Each row of a before or after table is a point. The points were changed in one or more steps. Then noise was added and the rows were shuffled. The steps act on how far a point lies along the listed directions, d1 being the first. Name the steps. A step turns or swaps two directions, mirrors them in a line or flattens them onto one, adds a multiple of one to another, or multiplies one. Angles are multiples of 10 degrees, from the lower direction toward the higher: turns from -170 to 170, lines from 10 to 170 but not 90. Use the fewest steps. Two steps may share a direction if one is a turn and the other turns, adds or multiplies; they go together, in the order done. Otherwise the lowest direction goes first.

Directions:
(1): [43 49 31]
(2): [  3 -41  60]
(3): [ 58 -34 -26]
Before (11 x 3):
[[ -7  -4  -7]
 [ -3  -5 -14]
 [-32  14   2]
 [  0   9 -18]
 [ -8  16  60]
 [ 15  -2 -16]
 [-11  -1 -10]
 [ -2 -29  47]
 [-34  27 -29]
 [-18  10 -15]
 [ -1   4  54]]
After (11 x 3):
[[-93  42 -17]
 [-21   2  -7]
 [-45  17  -8]
 [-25  40  81]
 [-87  42  23]
 [  6  -4  63]
 [ 41 -22 -32]
 [-10  -4  -7]
 [  2 -13 -20]
 [ -1   0 -25]
 [-52  63  94]]
Steps: add 0.5 times d2 to d1; multiply d3 by 3

Directions:
(1): [ 54  48 -14 -41  38  11  66 -32]
(2): [ 16 -37  19  67  43  31  -4 -69]
(3): [ 66 -43  -4  -9  55 -16 -31  59]
(4): [  1 -77   6  -5 -29 -39  75  -2]
(5): [ 59  -6 -40  27 -70  56   1  13]
Before (11 x 8):
[[  1  13 -19  11  -7  25  -7  -7]
 [  8   2  19 -11  28  -1  47 -28]
 [ 27 -35   9   4  15  -9   6   4]
 [-13   2  -8 -21 -42 -20  31 -14]
 [  3 -27 -13  21 -39   8  41 -36]
 [ 58 -20   9  14  66  10  -7   0]
 [-21  67   8  -8 -15  11   1 -18]
 [ -3  12 -10   4 -14  11  -3 -10]
 [ 12 -20   7  40 -20  40  24 -55]
 [-34  12   7  15  13   4  -5 -36]
 [ -5 -21   5  40 -17  16  30 -34]]
After (11 x 8):
[[ -1  48  12  -2   0  14  25 -38]
 [ -5  -5   7  19  43   7 -10 -35]
 [-36  10 -13 -41 -71 -32  18  17]
 [  6 -15   7 -47   2 -36  42  41]
 [ 59 -32   7   0  57  -3   7  14]
 [-10  21 -16  21 -14  36  12 -40]
 [-11  20  -9   8 -17  15   7 -29]
 [-34   0   1  32 -47  13  21 -26]
 [-30   3   8  32 -64  38  31 -61]
 [ 16 -30   4  -7   0 -17  -3  29]
 [-51   5 -17   2 -96   0  35 -15]]
Steps: turn d1 and d4 by 40 degrees; add -1.5 times d4 to d2; add -1.5 times d5 to d3

Directions:
(1): [  1  74   7 -14 -13 -42  42  52  33  57 -39 -55]
(2): [ 75   8   4  -8 -70  15   1 -54  66   5  50 -20]
(3): [ 13  24 -82  41  41  17 -60 -13  61  -1 -50   1]
(4): [ 30  30  71 -26  67 -20 -40 -64 -10  48 -15  19]
(5): [ 28 -35  18  -8 -60  62 -36  21 -34  51 -76   2]
Before (9 x 12):
[[ -8  -6  47 -10  26 -14   6  16 -31  43 -31  20]
 [ 23   7 -14 -10 -49  13  17  18  19 -37  18 -35]
 [  0  -8  35  -7 -53  -8  18  24 -26  51 -16  -7]
 [ 58  42 -35   0  -6  -5 -31 -35  76  39 -21 -27]
 [ -2 -15  -8 -12 -19  15 -29 -10 -33   9  -5  21]
 [ 67  49 -37  12 -57 -10  41 -24  87  -2  26 -43]
 [ -4   7  12   3  52 -17 -11  -2   0   9 -40  10]
 [ 24 -16  24 -20 -37   2   8 -27  -2 -28  48   1]
 [ 17  -4  -7  -8 -23  32 -15   2  13  12 -41   8]]
After (9 x 12):
[[ -6  18   5  -5  46 -10 -10 -20  16 -10  -8  17]
 [-10   5  -4 -14  17 -15 -20 -31 -16  -6  31  21]
 [-27  25 -81  24  55 -13 -25  21  28  -4 -46 -10]
 [ 43  31   1 -14  -8  20 -36 -13  19  10 -44 -26]
 [-29 -21   5   4  11 -21  35  25 -19 -35  12  11]
 [ 43  42 -75  36   8  17 -29  10  52  38 -92 -24]
 [ 41  10 -13  -1 -31  16 -26 -18  43  -5   2 -13]
 [ 17  45  27  -7 -10 -50  17 -23  37  44  26 -19]
 [ -9   3  30  -7  -5 -44  56   8  11  -1  51   0]]
Steps: turn d2 and d3 by 70 degrees; add 0.5 times d2 to d1; turn d4 and d5 by -130 degrees

Directions:
(1): [-13  23  -7 -39 -42 -26 -20  89   4  46  16  61   6 -66 -26 -55 -18  -6]
(2): [-71 -57  40 -20  40  17  24  55  11  72   6 -39  18  23  55   8  25 -19]
(3): [ 56  35 -12 -48 -21 -24  56  13  64   2   4  16 -52  12  88  18  25  22]
(4): [ 23 -82  -7  17 -20  72  10   2 -46 -37  53  40 -28 -53  46 -12  22   1]
(5): [-45 -35 -12  26 -25 -68  29 -20  -9  -5 -13 -50 -95 -13 -14 -69  14   3]
(6): [-13 -10  16  28  22 -30 -74  39  26 -50  37 -15 -19  14  56  -1 -91  31]
Before (12 x 18):
[[ 42  26 -15   1  -5  24   1 -45  -6 -22  -3  31  33  19 -21  15  28  15]
 [ 56   4  -8 -23 -24  -8   6  20  36 -25  15  16 -17 -10  42   4 -12  19]
 [ 21  -1  -8 -23 -21   2  31  24  39 -21  11  22 -38 -12  76   4  16  29]
 [ 47  16 -11 -16 -18  10   4  10  11 -21   1  40 -18 -17  19   8   7  -7]
 [-23   5   2   7   6   8   2 -26  -7  14 -28 -23  21  42 -35  18  18 -12]
 [ 42  11  -6 -19 -14  -5   7  11  27 -13  13  30 -22 -11  32   6  -3   8]
 [-24 -59  12   6  -9 -22  -3  25   1 -18  28  -6 -75 -15  68 -41 -14  18]
 [  6  32 -13  -5 -33  -6  -8 -22  -3  -5 -24  17  -7 -12 -39 -19  13 -11]
 [ 10  40 -20 -10  -8  -5 -21 -19 -14 -13  -6  13  27  14 -19   7  -7   7]
 [-36  -9  18 -14   0 -53  -3  52   5  14  12 -30 -50   2  10 -48 -10  -7]
 [-13  17  -4  10   1 -37  29 -44  28 -23 -24 -19 -22  32 -17   1  -6  14]
 [-51 -26  16  18  17 -58 -30  13  13  -1   1 -56 -34   7   9 -29 -37  -3]]
After (12 x 18):
[[-31 -13   7 -22 -16  21  41 -14  -6  48 -30  -9  -1   1 -11 -11  68 -31]
 [ -2 -33   2  35  -1 -61 -68  22  28 -81  48 -26 -84 -12  75 -31 -92  35]
 [-16 -17  16   5  22  30 -21  13 -19  12 -11   5  36   1 -22  14   3 -31]
 [  5  22 -20 -23 -34  -9  51 -23   6  32 -33   2 -19  18 -27  -3  57 -10]
 [  7 -56  13  47   6   9 -95  22 -21 -97  63  25 -36 -23  62 -19 -95  38]
 [-20   6   7 -30  10  22  36  -7  -4  62 -22   7  55  27 -28   4  71 -13]
 [-29 -23   5  42  12  33 -62   4 -32 -46  10  11  41 -18 -31  -1 -41  10]
 [-20 -38  22  26  22   8 -65  25  -9 -22  15 -22  43   2 -16   0 -58   1]
 [-20 -23  18  20  24  13 -43  11 -14  -6  10  -1  30   0 -22   5 -31 -12]
 [-51 -33   6  12  -4 -20  27  -9   1  -1  -4 -13 -25  -1 -17 -29   1   2]
 [ 10 -22   2  28  -4 -30 -42  12 -17 -71  41 -14 -68 -10  20 -39 -47  14]
 [-36  11  -1 -23   8 -15   7   7  -2  32 -11 -18  17  28  10   1  15  -2]]
Steps: multiply d1 by 0; turn d2 and d3 by 170 degrees; turn d4 and d5 by -50 degrees; multiply d6 by 2.5

Directions:
(1): [ 38 -21  29 -25   1  47  66   2 -60 -15 -45  22  28 -27 -10   6  -7  18
  23 -44  45 -30  14  10 -68  -2 -15  18 -10  95 -29   2]
(2): [ 11   5  17  42 -24 -18  33 -26  13  -8  47 -27  -8 -36  54 -21  -8  22
  12  94  42  69  -6  54 -31 -11  14  -3 -63  34  14 -32]
(3): [ 52  51   7 -31 -33  30 -14 -17  36 -42 -63   4   2 -47   7 -38  60  52
  30  17  -3  35  46   7   8 -34 -29 -33  63 -39 -10  -4]
Before (11 x 32):
[[ -2 -18  17  37 -14 -21  42 -11 -12   2  39 -16  -6 -28  40   0 -22  16
    7  56  41  42 -12  50 -40   9  18  18 -59  61   9 -20]
 [ 18  -1   2   8   3   9  -5  -3  14 -13   9  -7   1 -13  15 -10   7   4
    1  14   0  11   0  -1  -3  -8  -4  -8  -8  -3  -7  -1]
 [  9 -10  23  -7  -2   6  16  10  -1  -3  -6   0  -4   1   5  14  -3  -2
    3 -16   1 -12  -9  -2 -19   4   2   1  -1  12  -3   2]
 [  9   3  11 -14   2  16  19  -1  -2  -5 -14   7  -1   7 -10  -4  -1   1
   -3 -19   5 -18 -14  -6 -13  15  -6   8   9  20 -10  10]
 [-16  10 -11 -10  -5 -23 -50  15  36  -2  -5  -7 -18  15  -3  -8  20 -10
  -15  12 -23   9 -12 -19  45   5   4 -15  34 -62   2  12]
 [  4   0  13  11 -11   1  29 -26  -4 -14  -2  -3   0 -20  19  -3  12   3
    7  29  33  24  21  27 -25  -8   0  -1  -9  38  -5 -11]
 [-14  12 -21 -11   9  -9 -35   7   7  19   8 -21  -3  10 -19  11   0 -10
   -4 -11 -14 -10  -7 -10  27   4  -2   7   4 -40   6   5]
 [ 12  10  24  39 -33 -12  20 -33   5  -8  37 -29  -8 -45  45 -30  10  27
   22  85  43  47  -8  38 -34 -16  16  -6 -48  18  23 -28]
 [ -3 -18  -5   0  17   5  19   2 -18  12  -1  12  -2  23  -9   7 -18 -21
    0 -35  11 -19   7 -17  -8  16   5  13 -18  19  -1   7]
 [ 14   9   0 -14   2   3 -23  -5  14   3 -10  -2   2  11 -14  -8  18   3
   -7 -14 -13   5   4 -22  12   0   1  -5  14 -40   8  12]
 [ 25  -1   4   7  -3  21  30  -9 -13 -15 -15   7   3 -30   4  -4  20  16
    8   1   6  17   7  16 -14 -11  -5   5  -3  25   5 -12]]
After (11 x 32):
[[ 10  -4  16   1  -8  11  36 -22 -16 -15 -17   7   4 -21   9  -1  13   5
    7   7  32   8  23  21 -32  -5  -5   1  -4  48  -9  -6]
 [ 37 -13  36 -21 -10  46  50  -7 -57 -13 -40  14  25 -37 -10  -6   9  23
   33 -36  46 -38   9   0 -66  -8  -8   8  -1  71 -13  -1]
 [ 24   1   2  14  -3  17  26 -13  -5 -12  -4   4   1 -31  11  -6  22  17
    7  12   6  27   4  21 -14 -13  -2   3  -9  21   8 -16]
 [-16  -7 -10  25  10 -17   6  -8   6  16  31  -4 -16  21  10  -1 -18 -18
   -5  13   9  14  -2  -4   4  12  13   6 -33   0  13  -3]
 [ 23  -6   2  -3   5  19  -1   2   2 -13  -3   2   4 -10   1  -4   7   2
    3  -9   1  -7   1 -10 -10  -6  -9  -6  -2   7 -13   6]
 [ -8   5  -7 -32   0  -3 -40  23  14  -4 -32  10  -9  18 -22   1  21 -10
   -9 -29 -25 -24  -5 -32  31   8  -6  -7  49 -47  -9  21]
 [ 12   9   2 -13   3   0 -25  -6  16   3 -10  -7  -1   9  -9  -9  18   5
  -11  -8 -13   8   5 -20  12  -1   0  -4  14 -42  11  13]
 [ 12 -34  23  -2   1  15  62   5 -54   1 -12  12  14 -22   5  15 -19  15
   14 -21  40 -13  -2  24 -56  13   2  28 -31  97 -15  -1]
 [  1  -4  21   5  -5  -8   9   3  15  -3  16  -9 -13  -2  17   7  -3  -1
    0  12  -4   7 -13   4 -14   5  11  -2 -12  -2   4  -4]
 [  0  12   8   6  -9  -3   5 -10  24  -1  16 -10 -16   7  11 -14  -2   1
   -8  25   2  15 -18  10   0  12   5   2  -7   2   6  -4]
 [-12  13 -21 -17  10  -4 -32   7   0  19   4 -18  -1  10 -23  13  -1 -10
   -5 -22 -13 -16  -6 -12  25   5  -3   6   9 -37   0   8]]
Steps: swap d1 and d2
